Every row gives one point. To make a cloud, some directions were put in groups of two or more. Within a group, all points are equally far from the middle, so they leave a hole (a ring in 2 directions, a hollow ball in 3). The other directions are filled evenly. Then the cloud was stretched, turned, moved and blurred a little. Count the holes, and give their numbers of directions, smallest first.

Cloud (14 x 2)
[[-0.114, 0.349],
[-0.137, 0.346],
[-0.054, -0.076],
[0.036, 0.011],
[-0.100, 0.202],
[-0.215, 0.008],
[-0.107, 0.308],
[0.020, -0.075],
[0.187, 0.176],
[-0.137, 0.319],
[-0.125, -0.091],
[-0.027, -0.136],
[0.201, 0.116],
[-0.050, -0.051]]
Holes: 0

Cloud (22 x 3)
[[-0.007, -0.042, -0.157],
[-0.137, -0.009, -0.119],
[0.252, 0.139, -0.118],
[-0.242, -0.246, 0.062],
[0.131, 0.242, 0.069],
[-0.014, -0.157, -0.028],
[0.110, -0.222, 0.141],
[0.067, -0.088, 0.102],
[-0.152, -0.246, 0.019],
[0.268, -0.189, 0.043],
[0.323, 0.166, 0.230],
[0.139, 0.110, 0.248],
[-0.277, -0.093, 0.286],
[0.010, 0.227, 0.156],
[0.113, -0.237, 0.375],
[-0.179, 0.007, 0.143],
[0.184, -0.270, 0.023],
[-0.161, 0.098, -0.007],
[-0.055, 0.191, 0.081],
[-0.094, 0.090, 0.113],
[-0.080, -0.172, -0.118],
[0.020, 0.134, 0.293]]
Holes: 0

Cloud (32 x 4)
[[0.209, -0.046, 0.172, 0.117],
[-0.049, -0.016, -0.149, -0.027],
[0.160, -0.231, -0.201, 0.012],
[0.209, -0.142, -0.249, -0.091],
[0.196, -0.336, -0.011, -0.073],
[0.107, -0.120, -0.293, -0.219],
[-0.080, 0.044, 0.124, -0.095],
[-0.100, -0.075, 0.326, 0.007],
[0.167, 0.047, -0.290, -0.018],
[0.237, -0.003, -0.247, 0.113],
[0.079, -0.225, 0.005, -0.033],
[0.130, 0.023, -0.432, 0.047],
[0.045, -0.130, 0.030, -0.128],
[0.098, 0.052, -0.172, 0.106],
[0.151, -0.238, 0.251, 0.185],
[-0.199, -0.123, -0.019, 0.221],
[0.188, -0.230, 0.058, 0.089],
[-0.076, -0.073, 0.009, 0.099],
[-0.041, -0.124, -0.418, -0.008],
[-0.129, 0.160, 0.139, -0.037],
[0.184, 0.089, -0.059, -0.204],
[0.131, 0.094, -0.244, 0.151],
[0.219, -0.066, -0.192, 0.198],
[0.215, -0.191, -0.162, -0.064],
[0.058, 0.212, -0.002, -0.072],
[0.001, 0.126, 0.332, 0.103],
[-0.233, 0.099, -0.100, 0.187],
[-0.059, -0.134, 0.456, -0.018],
[-0.094, -0.153, -0.251, -0.120],
[0.452, -0.001, -0.101, -0.141],
[0.309, 0.061, 0.102, -0.124],
[-0.106, 0.113, -0.122, 0.005]]
Holes: 0

Cloud (29 x 4)
[[0.075, -0.122, 0.164, 0.177],
[-0.057, -0.001, 0.331, -0.138],
[0.010, 0.013, 0.007, 0.224],
[0.093, -0.344, 0.036, 0.042],
[-0.042, 0.355, 0.078, -0.259],
[-0.271, -0.088, 0.085, -0.109],
[-0.230, -0.094, 0.229, -0.128],
[-0.025, 0.081, -0.009, 0.199],
[0.026, -0.062, 0.325, -0.042],
[-0.230, -0.146, -0.030, -0.164],
[0.074, -0.202, 0.004, 0.200],
[-0.128, -0.039, -0.190, -0.123],
[0.176, 0.289, 0.042, 0.094],
[0.043, 0.275, -0.144, -0.264],
[-0.220, 0.074, 0.222, -0.147],
[-0.232, -0.196, 0.156, -0.142],
[0.179, 0.061, 0.261, -0.003],
[0.133, 0.083, 0.292, -0.174],
[0.021, 0.170, -0.222, -0.215],
[0.039, 0.005, -0.269, -0.008],
[-0.112, -0.003, 0.318, -0.156],
[0.067, -0.149, -0.153, 0.166],
[-0.007, 0.180, 0.028, 0.166],
[-0.085, -0.232, 0.014, -0.262],
[0.252, -0.111, -0.174, 0.023],
[-0.045, 0.041, 0.327, -0.172],
[0.129, 0.112, -0.269, -0.066],
[0.118, -0.028, 0.268, 0.065],
[-0.037, -0.335, 0.183, -0.013]]
Holes: 2 (2, 2)
